Each wall is flat, endless, passes through zero and stands at right angles to its row. A trip goes straight from one point to another. Which walls does it cross, in order?
In the rows, 128 means zero.

Walls:
(1): [120 126 116]
(2): [182 118 162]
(3): [ 78 105 144]
(4): [135 125 139]
(5): [149 106 119]
(6): [174 114 122]
(7): [132 127 205]
(8): [181 148 171]
(9): [140 145 135]
Trips:
[112  84 155] to [115 115 107] -> 1, 2, 4, 7
[102 136 108] to [174 181  99] -> 3, 9, 6, 8, 2, 1, 5
[127 109 107] to [162 112  75] -> 3, 2

Walls:
(1): [128  91 100 139 103 149 104 113 150 110 117 107]
(2): [149 136 126 105 111 154  89 126  46 149 130 112]
(3): [114 159 129  98 119 132 151 155 132 149 137 147]
(4): [149 125 117 118 129 141 155  98 141 141 155 108]
(5): [ 92 126 126 156 134 158 102 124 136 113 144  92]
(6): [149 157 131  65 161 168 139 107  81 153  75 158]
(7): [120 132  75 160 116 163 103 130 110 132 141 144]
(8): [122 165 102 144 138 122  81 139 106 188  96 109]
Trips:
[152 152 143 140 142 126 103  94 119 111 122 103] to [139 166 150 110 126 106 125  68 114 123 122 170] -> 1, 5, 8, 3
[107 131 192 100 144  73  98  65 126 151 165 118] to [113 137 166 170 104 245  80 152 135 154 203 131] -> 5, 8, 7, 3, 1
[131  96 143 101 159 107 123 110 111  96 152 156] to [150 166 144 133 131 127 119 126  69  75  99  93] -> 2, 5, 8

Walls:
(1): [ 83 121 139 161 178  81  75 170 142 147 124 178 118 113 155  85 152 185
 140 173  72 167 147 123 149 109 121  98  84  98  97  84 170 125 123  92
 136 127 122 166  97 158 103 103 100 143 142 155]
(2): [167 114 138  67 125 136 137  86  90  79  95 106 160 101 153 134 162 134
 174  87 132 108  83 122 149 139 109 131 161 128 203 140  84 128 103 116
 141  87  75 101 162 124 131 141 172 176 113 155]
(3): [124 182 143  91  92 183 163 134 110  83 138 105 151 162 114  93 103 113
 116 111  91 140 160  82  96 144 134 103 113 108 107 145 106  87 136  94
 129 174 200  84 143 190 137  84  79 105 105 108]
(4): [116  91 132 167 155 109 130 135 120 154 103 163 146 160  56 137 120 164
 108 143 131  72  86 167 124 102  92 116 147 111  88 160 126 140 113 109
  78 160 140 126 184  84 116  91 115 156  97 142]
(5): [125  96  80 165 112 117 132 130 156 135  76 119 102 125 152 123 112  89
 135 168 120 132 120 153 108  87 118 103 136  49 143 131 130  65  60 143
 160 118 172  87 147 122 163 149 117 162  72 154]
(6): [126 145 164  86 139 176 162  94 142 151 166  94 136 154  98 152 139  75
 171 122 152 155 199 131 117  86  96  84 109 126  99 138  82  95 151 131
 112 113 154 158 124 134 102 106  72 136 137 107]
(7): [154 146 184  86 146 132 190 137 123 110 112 192 145 127 138 124 137 114
  97 195 110 140 136  95 166 130 138 169 131 110 132 151 135  92 137 129
 123 176 118 182 117 119 161 111 132  99 137 128]
Trips:
[149 154 136  95  71 158 152 160 171 123 101 128 122 193 148 154 128 157
 120 108 152 166 118 133 150 149 158  80 139  71 134 115 138 122 128 107
 118 150  98 117 115 147 101 156 139 135 120 112] to [ 87 134 122 145 111 131 139  83 105 153 127 150 115  89 107 105 143 116
 146  73 168 113 141 168  79 119 115 118 107 140 136 129 123 139  88 160
 138 152  99 128 117 134 137 110 148 147 123  92] -> 7, 3, 4
[129 136 149 156 129 107 161 130 137 129 154 140 101  86 108 135 119 165
 148 112 115 149 157  90  83 189 129 148 104 106 136 117 116 115  90 141
 107 140  61 106 168 106  99  71 148 105 102 125] to [ 76 119 117 116 121  94  50  87 148 101  82 133 111 191 117 137  78 124
  92 184 133 167 154  96 112  94 100 125 118 107 105 122 120 108 124  86
 109  91 147 203 113 154 149 144 101 101 129 157] -> 2, 5, 6
[135 166 131 114 164 147 154 124  95  87 119 168 129  96 187 136 134 101
 163 137 147  95 160 124 113  91 221 111 172 118 167 104 140 118 148 158
 172 133 133 137 118 140  91 117 196 138 148 128] to [142 167 124 137 138 120 204 130 132 161 109 173 127 133 161 182 168 104
 151 135 155  72 151  77 145 147 164 167 120 146  97  91 139  97 150 138
 164 138 143 166  66 111 125 108 164 134 129 161] -> 6, 2
